Rows are points. Any point is a mix of the corners, with weights that add up to 1. It lies inside the corners' shape when no weight is negative. Say inside or outside, and name the corners with a negative weight.
In the rows, zero is written as 128.

Corners:
(1): [ 92  73 146]
(2): [27 89 78]
(3): [195 157 180]
(4): [121 150 187]
Points:
[154 133 182] -> outside (2)
[178 150 173] -> inside
[178 148 174] -> inside
[ 81 110 114] -> inside
[143 124 160] -> inside
[104  97 155] -> inside

Corners:
(1): [ 58  57 208 111]
(2): [ 75  85  90 122]
(3): [207 160 138 193]
(4): [162 212 103 102]
(5): [119 169 124 176]
Points:
[ 77  70 170 139] -> outside (4)
[131 143 141 164] -> inside
[151 191 114 110] -> inside
[ 98  88 129 118] -> outside (5)
[141 171 149 150] -> outside (2)

Corners:
(1): [139 110 160 114 159 136 180 167]
(2): [133 113 195  94 127 150 131 172]
(3): [146  92 164 157 123 124 124 135]
(4): [129  87 180  56 125  90 144 156]
(5): [113 122 146 166 160 129 102 108]
(6): [175 136 150 149 177 138 121  66]
(7): [139 238 130 124 106 141 139 150]
(8): [124 102 145  70  97 150 133 110]
(9): [153 210 105 117 127 163 105 172]
Points:
[121 124 158  99 112 137 132 154] -> outside (6)
[148 142 159  93 134 136 149 177] -> outside (5, 8)
[130  92 189 104 135 115 135 192] -> outside (6, 7, 8)
[173 249  94 201 167 167 106 133] -> outside (2, 4, 8)
[121 103 157 100 124 139 134 149] -> outside (6, 7)

Corners:
(1): [197 137 106 160  66 173 110 121 174 214  81]
(2): [193  57  89  80 141 180  84 166 116 189  71]
(3): [123  74 100 100  73 175 154  85 124 150 133]
(4): [132 180 126  65 141  90 200 129 231  51 164]
(5): [138  74 130 217 195 197  60 157  30 103 146]
(6): [116 134 118 140 124  22 114 113  99 124 173]
(7): [126  62  88 161 195 152  26 110 170 109 187]
(8): [174 102 103 106 131 124 147  55  45  67 152]
(9): [131 208 187 111 163  97 104  74 123 157 162]
(10): [126 130  79 102  98 153 126 115 121  89  83]
(11): [124  64 151 161  97 125 137 105  58   7 112]
(12): [104  70  74 165 122 109 179  83 109  95  50]
Points:
[136 104 108 148 131 162 124  88 114  84 129] -> outside (2, 6)
[143 126 111 125 125 115 129 116 151 119 135] -> inside
[163 137 100 109 128 110 125  96 152 153 105] -> outside (3, 5, 11)
[154  65  83 146 106 185 128 126 123 104  83] -> outside (6, 9)
[163  76 122 120 121 142 107 119  90  97 161] -> outside (9, 10, 12)

Corners:
(1): [102 157 121  71 156 158 189 110 128 106 133 121]
(2): [ 91 143 149 152  79 110 136 106 103 102 108 127]
(3): [116 103 114 123 150 134 138 149 110 128 139 117]
(4): [140 116 118 129  60 112 166 104 138 164 156  96]
(5): [139 138 156 161 153 148 120  94 112 109 117 117]
(6): [150 169 153 137 125 133 122 164 134 124 149 106]
(7): [ 74 118 101 157 149 123 133 166 118 164 249 246]
(8): [147 138  68 143 134 121 134 109 133 106 134 116]
(9): [148 118 134 153 143 102 143 127 144 115 156 114]
(10): [140 162 115 126 150 114 167 110  96 111 164 103]
(11): [153 133 112 109 144 102 155 107 106 129 117 149]
(12): [ 96 145 147 165 145 118 148  99 121 143 117 105]
(13): [ 75 138 156  74 148 114 110 112 116 108 128 119]
Points:
[126 135 115 114 125 116 149 128 120 125 153 123] -> outside (5, 12)
[113 134 127 131 131 128 138 129 125 126 145 137] -> outside (10)
[127 132 127 140 132 120 134 119 117 127 144 129] -> outside (1)
[116 147 144 118 116 138 142 109 124 119  95  96] -> outside (7, 9, 10)
[134 123 108 130 139 126 138 132 135 137 170 146] -> outside (2, 10, 12)
[118 147 127 115 144 123 150 114 113 116 147 119] -> inside
[119 137 134 126 139 123 151 120 116 126 145 124] -> outside (8)
[119 143 149 115 129 121 148 102 120 119 116  89] -> outside (7, 8)

Corners:
(1): [200 155 122 109 142 121 142 150 148 130  90 141 109 130 129 109 124 132]
(2): [137 135 110 137 137 127 132 122 122 153 144 145 128 138 154 125 116 135]
(3): [134 130 134 123 132 123 141  94 112 151 109 138 143 149 130 108 123 153]
(4): [131 145 118 123 113 147 143 122 139 141 117 131 134 156 136 108  49 116]
(5): [116 139 128 116 122 115 109 122 143 123 122 123 143 158 145 121 126 112]
(6): [154 141 129 133 137  96 150 131 130 156  99 137 137 138 125  98 103 115]
(7): [106 138 106 121  74 112 132 140  98 143 139 129 112 125 120 114 134 140]
(8): [115 137 139 111 133 128 110 123 126  86 148 132   7 135 139 104 134 128]
(9): [116 127 130 119 145 123 149 124  71 143 148 152 139 129 117  99 134 118]
(10): [105 145 125 137 127 101  94 134 121 134 116 140 143 130 132 115 102 126]
(11): [110 124 120 109  96 105  91 107 136 115 154 145 142 133 140 108 131 127]
(12): [125 147 136 125 142 109 105 127 156 143 150 121 152 119 116 124 138 127]
(13): [116 115 105 129 143 101 106 152 153 149 119 148 140 136 126  97 116 141]
(14): [150 122 129 146 125 128 140 115  89  98 145 126 137 143 122 101 141 145]
(15): [138  91 150 118 107 157 133 138 142 148 118 127  92 135 170 142 112 124]
(16): [114 138 122 123 144 115 147 112 125 125 128 134 149 114 146 105 136 138]
(17): [121 138 143 113 137 117 139 120 146 125 140 159 131 139 135 141 127 137]
(18): [117  40  74 128 127 107 124 135 117 148 131 133  92 105 138 150 144 133]
(19): [130 146 133 164 131 163 135  96 131 117 132 162 146 142 128 116 120 124]
Points:
[137 116 115 119 120 113 126 135 116 156 124 130 142 134 134 114 116 129] -> outside (8, 16, 17, 19)
[118 133 114 113 115 110 127 126 119 131 138 131 125 132 130 110 129 138] -> outside (6, 10, 15, 19)
[142 139 131 125 123 123 134 121 127 130 130 137 144 140 131 109 124 132] -> outside (8, 10, 18)
[131 129 124 125 124 120 124 126 130 135 130 139 118 139 134 116 117 127] -> outside (16)
[131 126 119 125 117 125 129 125 128 130 123 139 116 137 139 116 116 130] -> outside (9, 12)
[128 129 122 121 127 111 119 135 130 133 127 136 120 130 136 117 119 127] -> outside (3, 19)
[136 150 132 127 134 118 118 128 135 140 131 145 172 135 131 115 143 142] -> outside (4, 6, 8, 18)
[131 129 120 125 128 117 127 127 128 138 124 138 140 133 134 116 122 130] -> outside (8)
